Each point is reached from the start by the listed moves, each made 0, 1 or 2 times, or once backwards (-1), plus a little noise. Say if it took an odd or an even number of moves. Then give how often each move was made.

Moves:
(1): [34  4 -7  1]
(2): [  0  35 -13 -14]
(3): [  9   2  19 -13]
Start: [  0  10 -11  -8]
Points:
[ 33  48 -29 -19] -> even (1, 1, 0)
[ 32 -20  -7   7] -> even (1, -1, 0)
[ 59  87 -68 -24] -> odd (2, 2, -1)

Moves:
(1): [  7  13  -3  -1  -4 -11  12   8   0  -7   3   7]
(2): [ -3  31   4   5  -3   0 -12  -3  -4  -6  -3  -8]
(3): [  9 -16  15   0 -13   4  -8  -8   4  -2  17   5]
(4): [ 4 -4  1 12  1  2 -1  1 -3 -1  0  1]
(5): [  7   6   9  -6  13   1  -1   4 -11   1   4   5]
(6): [ 8 -5 -4 -1 -1 15 -1  6  1 -2 -7  6]
(7): [-11  -1   1  -1  -2  -2  19  -5   4   5  -4  16]
(8): [-11   0   7  -4   1   4   1  18  -1  -2   9   7]
(9): [  2   2 -11   3  15  -2   6   0  21   5  -4   8]
Start: [ -6   7  -5   3  19  11 -21  11 -11  10  -2   4]
Points:
[-16 -75  44  -6   7  53   1  27  -3  25  41  72] -> odd (-1, -1, 2, 1, 1, 1, 2, 2, 0)
[-23  -9  -4 -18  78  20   8  33  -6  34  -9  42] -> even (-1, -1, -1, 0, 2, 0, 1, 1, 1)
[ 16  27 -19   6  56  24  12  78  18  -5   6  66] -> even (2, 0, 0, 1, 1, 2, 0, 2, 2)
[-30  59  23 -10  62  15 -57  52 -48   5  12 -11] -> odd (-1, 1, -1, 0, 2, -1, -1, 2, 0)
[-20 -23  -3 -15  14  32  41  58   4  11   0  74] -> even (1, -1, 0, 0, 0, 2, 2, 2, 0)
[-41  -4  -3 -18   9  15  46  61 -23  11  -3  58] -> odd (1, -1, -1, 0, 0, 1, 2, 2, -1)
[ 10  43  58  18  20  40 -95  23 -73 -10  32 -20] -> odd (-1, 2, 1, 2, 2, 0, -1, 1, -1)
